Each wall is flat, endless, passes through zero and stands at right angles to its row. A trip goes straight from one point to another. Which walls does it cross, in order?
(in the rows, 128 means zero)

Walls:
(1): [139 109  59]
(2): [169 190 158]
(3): [173  94 178]
(4): [165 184 136]
(5): [ 97 151 133]
(6): [165 143  93]
(7): [100  94  92]
(8): [ 95 116  83]
Trips:
[ 89 115 119] to [195  72 121] -> 5, 3, 6, 8
[146  89  78] to [131 203 132] -> 4, 2, 7, 5, 8, 1
[129  94  89] to [212 165  59] -> 4, 2, 7, 8
[98 67 63] to [152 144 102] -> 4, 2, 7
[114 148 164] to [115 104 131] -> 4, 2, 7, 8, 5, 1

Walls:
(1): [105 147 116 121 122  90 173  74 150 113 134 108]
(2): [114 122 142 130 112  62 115 196  80 133 113 122]
(3): [150 138  90 101 110 167 163 115 151 141 175 128]
(4): [ 92  53 119 117 221 158 111 135 151 151 130 181]
(5): [158 123  99  92 177 143  92 136 130  67 158  69]
(6): [139 125 118 155 242 155 130 187  79 141 151 108]
(7): [143 117 125 120  91  75 114 138  96 214 176  81]
Trips:
[143 107  91 146 103 156 185 211 128 180 132  88] to [157 121 156 129 171 195 169 159 146  95  58 147] -> 4, 7, 2, 5, 3
[ 89 139  78 146  96 152 179 172 127 105  87 130] to [ 77 159 160 146 177  79 154 140 194 136  56 159] -> 3, 4
[161 101 152 170 162 144 130 124 190 146 120 125] to [ 91 169  84 118 146 121 105  83  65 118  64 110] -> 5, 1, 4, 2
[138  77 111  91 132 163 105  83 142 102 152 165] to [114 154 158 137 167 118 159 127 117 148 148 111] -> 1, 6, 7, 5, 3, 2

Walls:
(1): [150 167 185  14 135 144 150 114 129 140 110 134  99  66 122 134 116 144
 160  84 146 109 131 167 100 105  92 147 130 115 146 169 114 155 171 127
 101  92 151 150 175 114 100 106 147 126 154 153]
(2): [113 123 221 146 103 174 158 119 103 155 133  86  96  88 219  93 142  41
 141 130 175 139  47  90 198 127 123 171 161 130 140 162 125 150  82 139
 147 119 169 152 161 111 131 142 150  85 137 103]
(3): [138 104  85 130 101  93 120  82 142  65 126 142 108  75 117  83 134 140
 118  97  79 161 146 111 140 159 119  92 125 134 156  59 149 164 103 139
 158 132  97 126 130 108 196 131 164 135 145  98]
(4): [ 86 117 126 118 182 139 112 117 151  87 149 122 108 159 147 125 137  58
 155 155 149 116 158 135 138 108  86 137 107 167 111  73  77 202 103 107
 100 100 149 115 144  91  48  93  80 100  96  71]
(5): [ 76 113 152 204 108 123 125 143 108 131 118 116 185 143 145 176 131 140
 135 105 113 188 125 153 135 101  52 137 172  92 171 134 144 165 118 101
 175 172 151  98 105 110  83 106 186 102 211  94]
(6): [ 55 133 125 150 151 122 166  77 136 181 160 159 161 102 175  68 112 150
 160 102  99 175 168 123 147 158 157 134 141 158 105 158   7 152 147 179
  98  83 175 127 175 121  90  92 128 102 128 113]
(7): [161 133  90 137 116 125  93 108 125 146  68 131  73 207 140  83  69 133
 102 157 114 128 126 137 127  98 173 109 144 108 126 166  99 162 158  80
 102 151 133 155  68 104 123 107 122 148 146 151]
(8): [165 154 170 148  94 110 119 135  33 119 184 167  96 127 144 134 129 107
 172 106 107 180 110 124  99 140 116 152 155 131 151 125  98 100  96 156
 176  92 121 153 141  96 130 132 151 119 107 126]
Trips:
[ 94 121  93 112 148 142  99 145  67 125 169 131 172  72 137 141 167  95
 145  95 126 113 108 149 115  95 132 161  99 109 157 155 112 113  59 190
  95 148  68 159 151 101 101 149 141 160 114 135] to [112 125 177 168 101 131 150 157 153 117 127 162 141 116 133 161  75 131
 139  99 128 141 156 120 108 106 149 196 108  98 159  97  79 112 183  96
  89 131 155 160 152 134 133 170 134  80 138 137] -> 5, 4
[148 145 138  93 142 190 124  80 115 163 163 125  89 155 145 120 101 171
 128  72 111 134 156 129  95  84 164  94 109  64 120 157 117 118 107 112
 105 146 170 139  80 108  68  84 135  76 182  65] to [144  96 129 104 129 160  97  70 120  99 136  97 134  99 111 176 162 173
 174  75  99 125  88 150 113 160 199 170 131 144 107 121 121 129 150 106
 118 149 110 136  94 157 152 148 127 174 134 141] -> 8, 4, 5, 3, 6, 7
[207 159 141 121 171  67 130 115 122 118 114 176 116  90 120 172 105 140
 136 110 147 138 127 106 113 136 168  93 155 144 119 151 111  85 113 103
 125 106 164 105 124 119 131 135  88 155 169 113] to [ 85  81  53 113 130 121 151 109 130 115 146 139  96 169 162 176 107 130
  68 106 174 156 170 157 136 126  96  97 112  88  49 101 184 168 169 102
  85  99  68 107  84 127  90 118 187 139 164 147] -> 3, 8, 5, 4, 1
[119 101 184 162 110 132 131 121 186 133 134  83  66 140 102 149 128 141
 138 177 125 144 179 130  79 191  79  85 104  87 132  79 196  95 183 123
 167  95 108 130 112 136 120  90 118  95 136 174] to [109 123 167 126 196 148 137  59 152 146 140 146 146 164 166 110 118 106
 122 112 124  96 135 152 134 150 142 151 166 138 100 138 154 179  99 125
  87 142 130 154 143 121 127 199 161 102 121 116] -> 4, 1, 2, 3, 6, 5, 7
[132 151 119 116 136 152 147 130 161  96  72 143 118  86 103 120 181 170
 113 185 115 101 133 131 108 120 120 135 147 130 128 117 150 103  69 137
 116 128  72  89 105  58 152 111 161 159 108 117] to [124  81 124  64 163 123 138  68 118 136 129  71 156  98 121 149 183 124
 172 150 114  88  90 110 237  99 150 113  80  96  78  93 186  83 146 149
  82  93  99 162 159 163  94 169 168 154  59 155] -> 1, 2, 3
[ 67  99 168  99  88  97 142 113 116 112 124  67 159  80 200 105 205 119
 151 120 144 102 153  92 105 108 172  65 122 107 149 100  87 139 157 159
 135 120  56  78 127  69 178 154  90 140  76 156] to [111 136 107 161 132 125  63 123 156 147 109 150 157 138 111 147 138 126
 148  85 150 143 118 147 113 121 137 146 156 147 138 117 127 140 166 114
 103 171 132  92  97 145  83 135 154 139 193 100] -> 5, 2, 7, 3

Walls:
(1): [ 86 185 139  89 157 155 115 139 127 122 126 134 112  87 115 149 117 152
  69 150  71 128 113 129 120  68 109 127 103 140 163 135  81  94 135 142
 151  78 121  83 177 177 147  77 129 168 129 115]
(2): [124 110  68 176 103 166 115 134 142 128 167 167 177 123 112 104 154 150
 138 144 102 127 127  93 154 107 133 156 162 108 119 198 139 112 138 115
 146 146 169 172 171 156 135 125 134 154 133 148]
(3): [119  65  94 144 160 104 134 116 182 114 174 151  86 161  95 167  52 108
 153 134 150 154 154 152  87 138 158 173 143 118  96 105 151 163 134 114
 103 122  86 183 136 126 144 145  69 156 168 173]
(4): [ 43 187 180 160 154  86 142 121 137 162 173  97 100 116 130 110 109  90
 178 153 123 155 197 100 145 147  95 249  67 165 146  36 152 155 158 116
 147 127 130 151 181  84  75 137 155 107  92 179]
(5): [139 106 113 110 203 139 154  76 120 126 159 120 144 153  99 164  92 109
 106 110 132 123 132 138 108 122 128 134 114 112 128 169 115  96 117 105
  86 125 121 116  64 157 195 131 132  97 142 112]
(6): [127  63 145  86  90  65 117 121 149 137 156  94  94 127 112  70 146 150
  95  95 173 106  95  99 110  83 134 117  97  87 142 188  78 103 135 125
  51  60 162 130 126 197 120  63  76  71 128 100]
(7): [115 124 129 140 120 106  98 167 119 134 167 183 111 110 170 152 164 149
 144 164  96 123 171  91 101 112  95  60 124  95 129  78 124 160 158 100
 142 117 234 127 140 147 186 104 134  78 148 151]
Trips:
[110 106 105 110 138 100 147 172 119 119 109 111 147 148 154 139 121 144
 142 142 183 120 160 114 129 146 119 143 170 107 156 176  76 123 136 141
 109 107  82 157 127 159 143 188 115 158 130 124] to [ 95 105 109  86 163 102 115 156 110 135 159 143 118 175 149 140  30 149
 186  85 142  84 136 175 112 206 196 157 110 117 163 134  87 147  76  89
 130 130 144 169 164 178 143 185 156 122 134 173] -> 4, 2, 6
[152 153 127  84 126  87 129 102 115 111 166 111 116 139 182 101 127 207
 149 116 168 168 122 111 153 147 182  88 138 136 153 102 111 213  96 136
 133 138 128  84 148 146 122 108 138 163 123  88] to [ 80 184 107 133 123 131  98  57 145 184 172 153 140  99  92  85 149 159
 126 144  17  73 130 151 157 195 154 193 153 199 146 199 126  52 132  95
 145 152 160 118 175  44 123  87 111 122 129 151] -> 1, 4, 7, 2, 6
[121 152 123  90 156  98 136 192 129  87  75 120 106 100  75  59 127 170
  73 117 166 149  96 112 182 135 114 128  97  94 144 138 124 100 164 132
 142 152 149  82 142  68 137 165 156 148 133 115] to [ 91  85 106 134 171 161 146 164  95 118  74 130 130 194 117 102 159 121
 145 127  97 116  44 174 121 110 129 156  81 180 110  98 149 154 147 126
 141 132 102  85 100 143 169 134 138 137 139 122] -> 6, 5
[140 114 129 134 130 159 126  84 136 167 108 158 131 140 122 133 128  89
 138 154 140 126 109 133  80 124 108 145 211  80 181  93 182  85 111 113
 110 124 132  82  92 130 126  82 177 108  97 175] to [147 141 141 133 128 129 152 142 198  57 116 102 164 103 149 115 115  85
 111 110 110 118  80 131  94 148 102 151 166 119 121  98 119 122 119  58
 150 191 155 100  95 122 157  19 131 174 142 147] -> 1, 2

Walls:
(1): [139 119 132 139  74 114  89 101  90 142 148  80 138  96 109 170 198 138
 140 146 207 140 120 148 196 180 107 127 162 125 202 122 186 151  99  91
 132 143  88 212 152  98 118 178 110 160 135 108]
(2): [ 85 118  99 135 111 123 165 123 176 144 121 135 100 159 155 127 153 141
 145 172  89  68 146 142 123  97 152 143 116  90 162 115  82 174 121  55
 167  48 142 106 113 134  91 147 129  62 102 144]
(3): [192 115 130 127 177 132 150 161 100 105 161 130  78 153 125 149 185 146
 156 132 160 113 134 125 106 156 158 115 154 131 100 106 142  83 111 142
  72 176 106 141 212 164 106 172 149 139 170 132]
(4): [108 144 109 138 181  86  82 159 133 140 131 123 102 161  89 123 121  92
 134 153 187  90 114 197 110  64 166 100 133  98 138 132 111 134 162 144
 136 189 170 141 106 233 131 104 100 101 120  71]
(5): [133 169 113 113  74  43 120 155  96 114  93 177 157  63 132 141  98 117
  98 140 125 199  98  70 163 135 152 190 148 137  77 117 169 110 140 121
 101  98 121 104 168 161 122 186 140  63  88 117]
(6): [148 122 142 150 159  89 147 136 166 129  46  75 117 147  98 200 133 188
  50  42 127 140 152  68 120 181  77 129  96 168  50 164  89 115 170 140
 114 130 119  51 185 108 110  87 117  84  70 123]
(7): [ 86 101 155 113 191  75 163 110  65 131 111 150 139 187 132 135 133 186
 121 173 133 122  61 154 121 105 114 127  74 119  86  88 154 120 160 125
 144 134  72 227 106 146 101 176 146 126 185 100]
(8): [127 124 153 124 128 207 156 111 109 118 157 111 132 180 182 167 144 111
  83  69 112  82 141 156 110 142 183 162 114 151 127 137 170  87  89 104
 130 112 126  67 208 137  90 132 188  97  82 136]
(9): [159 162 159 100 120 188 103 116 105 209 120 154 136 132 173 150 107 131
 136 109  57 121  79  97 108 122 216  90 100 134 130  89 154 184 131 180
 135 163 154 128 187 208 126  97 131 179  94 155]
(10): [164  85 122 113  99 115 132 122 103  78  98  59 155 135 100 174 186 248
 160  68 123 173  77 156 108 145 111  79 114 159 122  81  85 122 114 129
  87 108 148 165 111 149 162 122  62 109 101 128]
Trips:
[188 125  20 142 101 102  76  81 113 121  65 214 141 132 110 107 161 144
 177 130 169 176 173 106  92 203  94  79 135 128 149 136 130 189 106 157
 136 159 131  89  81  91 181 105 106 137 138 134] to [124 111 144 173 186 103 157 140 121 215 100  99 150  85 110  89 177 147
 222 106 128 100 135 114 175 211  91 126 143 136  82 151 130 162  55 101
 113 191 134 189 122 125 168 146  86 151 163 172] -> 3, 6, 7
[100 121 125 108  71 105 143 110 175 108 129 161 108 113 169 118 153 101
 172 130 164 151 124 120 153 153 122 172 136 134 144 132 181  27 108 206
 178  99  89 156  89  44  66  65 124  80 156  97] to [ 96 148 106 141 149 134 161 103 210 185  86 180 121  80  97 120 104  89
 126 119 118 129 128 189 167  93 143 112 129 155 135 137 136  48  72 111
 132 125 200 108 175 126 180  99 179 151  86 106] -> 7, 8, 1, 2, 4, 9
[108 121  97 118 147 143  83  85 122 155 209 119 117 133 143 154 132 116
  67 118  88 133 114 111 124 141 122 130 105 188 116 199 153 137 196 134
 111  72 202  89 141 188 144 125 146 157 171 181] to [ 91 111 131 110 170 157  94 126  94 154 138 168 133 147  72  93 116  87
 148 181 115 140 152 123 131  89  98 156 180 129 173 140 126  92 119 188
 145 108 118 119 159 131 129 118  74 123 138 143] -> 4, 6, 8, 9
[ 91 112 116 120 179 175 188 181  91 107 115 130  66 195 150 145 119 172
 123 151 154  88  91 160 128 168 145 157 120  95 114  82 144  48  99 140
 166 173 112  47 165 115 120 100 110  78 114 118] to [152 207  96 146 120 138 102 158 170 149 117 178 186 122 126 158 103  50
 145 129 124  96 171 117 153  85 150 128 160  75 140 182 117 153 129  89
 144 103 124  91 174 120 135 121 153  97 132  73] -> 7, 5, 3, 9, 6
[101 145 112  69 171 117 110  76 117 173  90 157 195 175 134 150 129 155
 121 103 165 105 157 157 132 134 110  95 135 151 150 128 109 120 106  27
  77 171 149 116 156 124 125 187 122  99 148  80] to [131 193  65 114 152 116 109  87 125 167 140  72  72 159 164  76 132  84
  96 174 143 148  79 118 179 182 111 159 178 156 170  61 141 127 132 110
  86 103 106 170 160 146 145 165 105 116 126 100] -> 5, 6, 10, 8

Walls:
(1): [177 136 120 108 161 122 118 133 183 123 149  72 175  96  99 150  99 124
 130 180 134 128  74 114 142 176 183 136 115 130 107 161 118 100  79 108
 156  96 159 170 106 195 124 142  99 120 164  98]
(2): [184  86  84 188 145 144 159 137 146 144 140 179 124 147 121  78 161 188
 106  82 160 116 132 168  91 175 149 127 108  81 144 103 126 121 100 137
 146 135  83 158 132 188  28 126 190 192 117  79]
(3): [163  85 113  98 141 163 171 205  98  76  76 130  81 115 174 141  66 109
 163 129 161 115  93 153 159 134 132  99  82  70 131 103  50 101 115 121
 150 156 102 109 149 107  82 136  52  69 160  84]
(4): [116  97  80 129 149 138 145 126 130  96 118  97  86 102 112 108  91 112
  88  81 123 152 100 153 116 168  99 103 146  90  72 141 115 155 163 219
 124 167 130  55 150  69 189 160 120 107 148  77]
(5): [101 178 216 120  84 144 176 102  66 139 151 176  99  96 117 127 131 135
 153 161 125 126 182 134 175 161 143 102 172  89  91 146 102 159 122  93
 123  82 119 126 150  80 184 186 200 171  51 193]
(6): [102  98 139 133 121 127 180 128 112  93 123 183 115 111 120 112 129 139
 131  76  69  69 122 112  84 119 174 136 127 115  77 180  98 126  75 196
 165 132 137 126 143 212  97  74  89 146 105  60]
(7): [176 126 138 110 174 169 152 146 143 131 175 105  98 144 191  98  96 123
 178 202  97 190 138  96 149 150 105 110 111 146  82 113 144 104 108 118
 134  85 171 109  84 155  92 148 133 161 190 101]
(8): [ 81 121 119 118 157 121  93  83 139 147 157 188  80  94 178 130 165 160
 107 167  79 156 100 136 114 125 118 133 101 141 138  65  83  86  79 109
 171 105 135 151 103 112 181 154 103  72 105 133]
(9): [145  48 164  62 191 132 139 107 139 126 136 138 143  58 176 178 194 129
 102 144  97 145 112 133 185 164 110  89 121 134 124  93 150 149  90 170
 149  61 125  98 108 169  96  84 173 147 156 175]
(10): [131 119  89 130  83 104 146  82 122 223 101 158 109  97 124 188 142  51
 124 147 164 138 166 130 120 135 125 117 135  65 138 101 141  73 115 106
 120 203 132 119 116 114 106 147 130 156 125 115]
Trips:
[148 112 182 148 183 119 103 150 222 142 202 155  92 120 170 178 176 225
 190  39 112 143  88  69 135  95 169 212 120 105 133 151  95  94  76 139
  81 142 149 167 149 156  88 130  89  86  98  83] to [103 171  98 102 142 118 173 206 156 205 106 125 175  78  73  93 174 130
  99 129 179 118 146 120 179  76 121 147 124 161 110 132 149 133 151 183
 112  61  92  59  94 101 163 133  58 122 129 146] -> 7, 3, 2, 4, 8, 6, 1
[147 146 125 141  75 144 166 147 101 145  88  65 111 153  96 117 104 183
 118 189 165  82  52 146 152 126  55  98 107 127  92 102 134 195 128 143
 123 113  76 162 155 142 208  88 177 113 178  88] to [ 85  66 116 173 141 191 126 137  78 146 102 150  85 117 131 115 121 155
 145 147 148 161  88 108 128 115 142 140 130 128 152 172 117 139 100 115
 146 120  86  99 142  73 128 139  87 158  97 126] -> 1, 2, 8, 6
[137 167  63 150 136  95 185  92 132 130 135 162 127 140 152 104 140 129
 118  63  99  71 147 154 129  80 146 196  72 157 116 171 140 128 108 119
 142 135 112 102 177 123 121 105  82 135 144 141] to [ 86 192 146 120 163 115 139 101  94 182 114  54 140 149 149 162 107 151
 156 162  47 121 107 132 119 137 136 185 116 146 130  43 140 225  46 153
 133 124 146 138 165 145 144  93 134  98  74 151] -> 8, 2, 9, 5, 1

Walls:
(1): [148 163 137 106 150  92 111 162 109 130 138  43  87  50 189 177 145  53
 143 150 143 141 128  76 187  94 122 157 118 145 126 171  93 135 163 145
 115 176 122 100 117 120 194 148 171 139 139 124]
(2): [ 97  60 193 175 108  84 224 133  78 135 126 128 128 118 102 197 174 100
 149 136  88 142 176 108 130 161 161 140 120  71 118  89 104 128 113 100
 110 116 128 122 142 141 154 149 173 138 176 168]
(3): [118 149 125  98 114 187 149 120  90 134 166  96 129 112  45 120 130 128
 158 103  70 121 145  98 190 106 133 116  81 110 126 185  84 101 109 118
 103 160 189 159 112 105 141 115 123 159 114  84]
(4): [147 125 176 134  80 129 169 124  74 103  95 154 155 147 171 133 139  92
  82 156  90  40 171 150 135 141 143  97 102 125 124  47 136 111 153  87
 114  80 105 121 168 123 110 198 175 122 159 126]
(5): [130  79 119 119 125 116  92  88  46 168 150 145 128 175 148 153 135 158
 158 121 185 165 116 140 198 142 156  88 100 189 180 100  91 165 131 143
 141 191 103 149  75 133 118  65 101 122 141 136]
(6): [116 115 134  84 208 144 134  88  93 147 117 141 105 119  87 162 178 136
  96 161 132 127  83 180 150 157 112 135 154 164 127 114 114 131 170 127
 132 175 146 118 120 111 157  92 119 111 133 210]
(7): [123 141 151  90 177 177 130 160 158 122 120 112 126  80 152 123 109 157
 142 145 175 101 110 154 118 130 163 106 148  99 127 147 195 180 129 142
 132  91 158 172 118 114 160 105 100 135 162 195]
(8): [ 89 128 158  79 134 106 115 114 126 136 147  77 163 125 144 139 149 108
 163 145  68 154 116 186 153 149  88 105 164 144 129 191  95  78 119 124
 169 159 179 129 113  84  83 137 130  99  93 249]
(9): [179 133 128 170 120  72 116 181 109 174 142 135 183 103 157 126 139 159
 146 101 147 185 193 102 192 163 133 121 123 123 126 177  68 140  59 127
 148  94 131 125 121 141 137  39 124 100 149 115]
(10): [ 58 156  94 123 162  86 128 124 165  95 173  93  84  82 183 112  88 157
 128 138 119 169  97 112 148 113 122 159 136 148 141 117 124 153 127 119
 115 114  98 134 149 185  92 121 116  87  91 107]
(11): [112 179 171 152 172 112 116 172 139  86 182 127 100  73 165  67  95  96
 129  98 106  90 144 123 168  81 141 163 117 112 147 131 119 137  73 126
 180  71 146 146 178  79 103 140 147 136  80 105]
(12): [ 56 115 130 123 115 153 135 135 180 103 152 138 157  78 124 119 158  95
 156 153 123 137 150 116 118 164 118 129 126 118 175  53 188 128 130 128
  75 130 158 142 100  83 126 128 140  60 115  68]
Trips:
[178 133 120 135 145  89 199  98 145 154 143 152  46 177 183  99 190 107
 116 151 102 114 129 113 219 181 129 144 212  90 110 149 138 132 116 207
 195 142 120 201 122 126 107 165 152 157 101 130] to [131 105 121 115 105 147 113 169 143 107 155  61 119  88 168 144 150  74
 101 101 148 149  99 144 187 167  90  88  90 150 146 135  71  87 135 154
 120 122 134 156 128 154 145  65  80  86  93 121] -> 4, 3, 2, 12
[138 140 200 110 106 132 178 114  93 132 109 113 182 186  82 158 185 147
  80 126 111  96 108 158 115 151 173 152 145 132 129  90 112 121 137 147
 157 145 138 150 150 100 151  90 148 105  80 150] to [ 96 160 101 191 152  67 170  82 117 126 113 168 147 187 141 112 160  95
 123 168 165 125 111 160 104  99 126 105  97  53 100 106 115 136 151  83
  98 151 143 159 198 163  80  87 166 140 151 113] -> 3, 8, 5, 10, 6
